Every row gives one point. Two turns around zero, p and q, are shown by what they do to some points. Where does a point land after both, in the order given? Backwards means that the second turn is done in reverse. Each puzzle has new turns, and all numbers are rounded.

Turn p:
[ 3.6 -1.8 -5.1] => [ 5.7  0.7 -3.0]
[-1.9  0.2 -0.4] => [-1.5  0.1 -1.2]
[-0.7  0.8  1.3] => [-1.4  0.2  1.0]
[1.1 1.9 1.0] => [0.0 1.5 1.9]
[-2.1 -1.1  3.2] => [-2.8 -2.5  1.3]
Turn q:
[-1.3  2.4 -0.4] => [-2.0  1.7  0.8]
[ 1.1 -5.2  0.1] => [ 2.8 -4.4 -0.9]
[-2.4 -1.4  2.5] => [ 1.0 -1.2  3.4]
[0.6 3.3 2.3] => [0.7 3.9 1.0]
[ 0.7  1.8 -1.4] => [-1.3  1.4 -1.4]
[ 1.3 -0.9 -3.1] => [-1.1 -1.4 -3.0]
Where do these land?
q, then p: [-0.8  2.7 -1.4] => [-2.6  1.5 -0.8]
p, then q: [3.8 1.8 0.8] => [2.9 3.2 0.0]
p, then q: [ 0.2 -4.1 -0.5] => [ 1.1 -3.3 -2.2]
q, then p: [-3.2 -0.4  1.1] => [-1.8 -2.1  2.0]

Turn p:
[ 4.3  1.9 -1.4 -1.7] => [ 4.9 -1.3  0.5 -0.8]
[-3.4 -0.8 -0.2  2.4] => [-3.2  1.6 -1.6  1.6]
[1.4 0.7 2.5 1.4] => [0.5 1.0 2.8 1.3]
[-1.5 -1.3  1.4 -2.4] => [-2.1 -0.7  0.8 -2.5]
[ 1.2  0.5 -2.8 -0.9] => [ 2.1 -1.2 -2.0 -0.4]
[ 2.2 -2.6  1.5  3.4] => [-0.7 -1.6  2.4  4.1]
[-4.4  1.7 -1.1 -2.2] => [-1.8  2.4 -2.9 -3.3]
Turn q:
[-1.4  3.7 -0.1  2.5] => [-1.8  2.8  0.7  3.2]
[-1.3 -0.6 -1.3 -1.7] => [-1.2  0.3 -0.6 -2.2]
[-1.2 -1.2  0.7  2.9] => [-0.6 -1.0 -2.2  2.4]
[-1.1 -0.8  1.4 -1.6] => [-1.3 -1.8  0.7 -1.0]
[-1.6  1.1  0.1 -0.9] => [-1.9  0.5  0.8 -0.4]
[-1.6 -1.2 -1.6 -2.1] => [-1.4  0.0 -1.0 -2.8]
[ 8.1 -1.0  0.8  0.9] => [ 8.0 -0.7  1.6  0.8]
Where do these land?
q, then p: [-3.1  0.1  1.1  0.5] => [-2.7  0.9 -1.7  0.4]
p, then q backwards: [ 0.2 -2.8 -2.2 -2.2] => [-1.2 -3.7  1.3 -0.8]
p, then q: [ 3.2  2.0 -0.9  3.5] => [ 3.6  1.0 -0.1  3.7]
q, then p: [ 1.3  3.5 -0.2  1.0] => [1.2 2.9 1.9 1.2]
q, then p backwards: [-1.6 -2.9  2.1 -2.8] => [ 0.1 -3.5 -0.3 -3.3]

Turn p:
[ 0.5 -2.3  3.7  0.5 -2.3 -1.5] => [-1.2 -3.7  1.4  3.0  0.5  0.9]
[ 3.4  0.5 -0.2 -0.2  4.2  1.3] => [ 2.3  0.8  0.6 -3.4  3.1  2.0]
[-1.4  1.3 -3.0  0.9 -1.0 -2.4] => [-0.2  2.0 -1.0  1.1 -0.1 -3.7]
[-0.6  2.7 -3.5 -0.8 -3.7  0.2] => [ 1.7  0.6 -0.9 -0.1 -3.6 -4.1]
[ 0.3  0.6  0.7 -3.9  3.8  1.9] => [-0.6  1.5  2.6 -4.3 -0.2  2.5]
[-0.1 -1.7 -2.5  0.9 -1.9 -0.1] => [-0.6 -1.2 -2.6  0.0 -0.3 -2.2]
[-2.1 -1.2  4.7  2.6  0.9  0.6] => [-1.5 -0.1 -0.1  3.6  0.6  4.5]
Turn q:
[ 3.2 -1.0  2.7 -2.2 -0.5  2.4] => [ 2.9 -2.0  3.2 -2.2 -1.4  0.0]
[-5.5 -2.5 -1.1  1.7 -1.8 -0.9] => [-5.4 -0.5 -3.1  0.5 -1.6 -1.7]
[ 0.3  2.7  0.8  2.1  3.8 -1.2] => [0.2 0.7 1.3 2.8 4.3 0.5]
[-1.3  1.3 -2.1  0.7  4.2  0.2] => [-0.5 -0.5 -1.8  0.7  4.5  1.3]
[ 2.6  1.6  1.2 -3.3 -1.0 -1.2] => [ 2.3  2.7  2.5 -2.2 -0.6  0.6]
[-1.5 -3.3 -2.1  1.8 -2.1 -1.2] => [-1.4 -0.2 -3.5  0.7 -2.2 -2.6]
[ 2.2  1.2  0.6 -1.0 -2.6  2.0] => [ 2.0 -0.2  1.5 -0.4 -2.8  2.0]
Where do these land?
q, then p: [-3.7 -3.9  0.2  2.1  2.7  3.4] => [-6.3 -0.4 -2.9 -0.7  2.0 -0.5]
p, then q: [ 1.1  3.0 -2.4 -4.0 -0.6 -1.1] => [ 0.4  4.0  3.5 -1.6 -1.0 -1.3]
p, then q: [-1.5  0.1  2.0  1.4 -0.2 -2.6] => [-1.5 -1.0  0.4  3.2  1.0 -0.4]
p, then q: [ 1.7  2.9 -3.4  0.5 -2.3 -0.1] => [ 3.2  3.9 -0.2  0.4 -0.7 -1.6]
q, then p backwards: [ 0.5  2.0 -1.8  0.0  0.0  0.3] => [-0.3  0.5  0.8  1.8  1.2  1.4]
q, then p: [ 3.3  0.6 -2.3 -2.0 -1.7 -1.1] => [ 3.9 -1.0  1.4 -1.7 -0.9 -1.7]
q, then p: [-1.4 -1.8  4.3  0.2  0.2  2.9] => [-4.2 -2.6  0.6  1.8  0.1  1.9]
q, then p: [ 0.5 -1.3  1.6 -1.7 -2.5 -2.8] => [ 0.6  0.0  3.3  2.0 -1.5 -2.0]
q, then p: [-0.5 -1.7  1.8  3.6  4.3  1.0] => [-3.0  0.3 -1.5  1.0  4.9  1.4]
